Each row is a point. To make a cloud, some directions were put in groups of two or more. Within a group, all points are equally far from the middle, so they leave a hole (a ring in 2 directions, a hollow ball in 3). The other directions are filled evenly. Then the cloud was stretched, turned, moved and blurred a little. Count the holes, and give their numbers of directions, smallest first.
In the rows, zero is written as 128.

Cloud (22 x 3)
[[149 173 100]
 [144  95 213]
 [ 90 153 145]
 [159 136 133]
 [124  89  89]
 [175 124 116]
 [138 169 121]
 [146 147 157]
 [181 107 192]
 [154 144 151]
 [141 177 148]
 [154 136 150]
 [178 153 113]
 [160 142 206]
 [196 110 132]
 [139 116 185]
 [100 154 153]
 [181 103 151]
 [134 179 106]
 [138  53 173]
 [ 97 120 166]
 [158  61 146]]
Holes: 0

Cloud (28 x 4)
[[187 161 183  98]
 [162  94  89 107]
 [130 107  78 142]
 [108 150 126  85]
 [180 168 179  92]
 [137 186 144 109]
 [146 163  76 118]
 [176 175 167  78]
 [155 141 120  50]
 [156 120  63 105]
 [199 152 100  61]
 [169 175  96 129]
 [107 143 130  85]
 [158 143 198 130]
 [165  88 125 106]
 [160  96  82 111]
 [122 122 148 189]
 [143 166  83 119]
 [146 179 150  79]
 [167 162 137 171]
 [190 134 129 168]
 [164 169 136 166]
 [ 98 148 114 108]
 [161 180 166  84]
 [140 184 117 122]
 [157  92  87 123]
 [ 94 129 107 133]
 [114 149 130  78]]
Holes: 2 (2, 2)

Cloud (48 x 6)
[[109  99 117 178 144 109]
 [105 124 112  78 106 112]
 [165 144 126  88  49  83]
 [ 80  90 163 135  92 171]
 [122  65 113 121 155 129]
 [ 88  66 119 185 145  98]
 [132 101 122 137 108 158]
 [138 122  89  93 173 103]
 [124 155 126  38 109 132]
 [133  40 107 118 149 102]
 [109 179  94 183 167 105]
 [119 127 182 144 131 182]
 [168 171  82 120  83 107]
 [ 65  55 120 176 110 126]
 [140 140  66 110 109 138]
 [115 134  89 130  79 114]
 [146 150 136  72  78  79]
 [ 83 113 138 129 125 153]
 [118 150 160 134  96  75]
 [ 74  98 124  82 148  82]
 [143 133 169 142 144  76]
 [148  76 130 117 165 179]
 [135 116 165 145 145 104]
 [171 146  83 105  71 143]
 [158 151 188 125  90 114]
 [129 112 126 173 130  67]
 [108 128 145 172 145  49]
 [140 118 138 132 205 138]
 [120  95  87  76  73 145]
 [136 197 118 136 171 107]
 [132 122 160 173 167  85]
 [ 94 106 136 180  74 166]
 [170  85 166 121  91  72]
 [105 110 102  77 118  77]
 [127  86  92 185  97 116]
 [124 144 107 160 161 167]
 [141 121 139  71 102  70]
 [178 133 139 207 178 152]
 [108 117 145 195 138 198]
 [116 105 131 196 189 134]
 [127 179 146 118  81 120]
 [102 147 108 146 168 181]
 [ 86 115 136 118 125  25]
 [ 94  98 141 186  85  93]
 [125 110 159  84 155 152]
 [ 94 186 123 129  61 102]
 [127 174 133  34 142 136]
 [156 171 148 126  68 121]]
Holes: 0

Cloud (84 x 8)
[[ 87  56 108 164 104 109 131 127]
 [155 136 124 191 146  76 140 157]
 [100 129 134 154 193 133 162  97]
 [107 139 139 167 102  99  87 166]
 [107 147  89 179 104 142 194  88]
 [ 86 137  79 166  81 188 111 140]
 [138 109 113  85 130 176  89  76]
 [104 115  63 144 136  81  93 124]
 [ 48 122 143 106 178 133 129 109]
 [169 119  98 161 116 182 114  89]
 [149  95 165 175 130 154 105  93]
 [141  80 145 130  83 112  68  89]
 [157 133 171 117 136 101  86  73]
 [148  26 156  96 109 122  93 138]
 [153  46 182 152 166  98 129 126]
 [158  73 130  94 153  92 150 160]
 [ 63 161 150 138 137 134  90  99]
 [151  63  62 143 107 169 118 108]
 [183  82  85 160 134 177 120 114]
 [113  77  88 121 147 114 144  48]
 [191  76 164 102 155  96 140 145]
 [146  66 107 177  97  80 125 160]
 [143  82 157 161 142 127  83 181]
 [123  36 112 180  95 138 140 149]
 [ 77 119  80  96 111 123 154  70]
 [169 141 122 120 182 147 132 134]
 [100  96 104 129 175  89 156  67]
 [ 87  99  86 176 107 132  84  95]
 [161  71 149 154 155 132 195 100]
 [129  68 140 127 117 140  42 111]
 [153 141  91 104 161  90 103  69]
 [176  89  64 188  82 123 106 125]
 [147  83  55 128 136 161 111 101]
 [ 82 176 114 177  77 137 132 121]
 [126 113  82 157 141 100 176 183]
 [155  65 129 197 100 123 147 192]
 [175  84 154 123 160 127  61  89]
 [153 129 135  84 155  82  83 141]
 [146 113  57 156  80 189 126 139]
 [103 174 142 109  94  92 104 119]
 [192  69 121 101 119 102 150 139]
 [177 144 155 112 148 102  79 115]
 [ 80  90  95 175  85 114 143 145]
 [138 124  89  75 150 143 148 118]
 [ 95 160 102  71 162 135 119 133]
 [108  99 121 140  62 130 152 185]
 [101 119  90 159 132 151  59 144]
 [189  90 121 171  61 156 134 130]
 [167 122 102 207  93 158 157 187]
 [105 153 101 159 107 174 138  62]
 [168 125 165 125 129 140 180 113]
 [ 63 112  85 128 123 186 140 138]
 [154  86 140 147 119 119  92  46]
 [ 93 185  99 123 141 125  75  66]
 [165 127 102 142 131  65 130 174]
 [172 143 104 154  74 146 105  90]
 [ 69 124  44 137 125 145 145 117]
 [109 113 100 102  80 108  91  68]
 [145  56 178 127  94 113 154 144]
 [136  94  80 109 144  74  88 110]
 [187 121 116  89 123 136  87 119]
 [ 95  83 130 163 145 179 119 149]
 [107 135 155 168 165 116 177 118]
 [145  99 139 130 117  58 137  89]
 [137 133 157 143  97 164 158  87]
 [145 128 107 195 116 134 101 196]
 [142 107 182 143  89 157 127 116]
 [ 93 139  87 134  94 134 172 190]
 [ 81  83 123 122 124 182  80 135]
 [166  71 156  85 168 107 117  63]
 [151 100 153 186 123 160 145 183]
 [149  90 106 122 147 194 152 110]
 [173 144 143 169 160  86 135 157]
 [100  69 164  80 183 115  84  79]
 [145  37 182 153 155 121 125 144]
 [142  69  68 193 115 115 145 165]
 [158 115 121 110 147  70 142 163]
 [148 153 112 176  86  73 136 144]
 [136  88 150 116 176 141  55 106]
 [105 130  55  90  94 140 114 135]
 [155 154 114 156  96 125 196 111]
 [155 148 113 104 160  75 102 144]
 [129  46  86 147 109 149 161  88]
 [124  31 153 132 132 146 156  77]]
Holes: 1 (8)
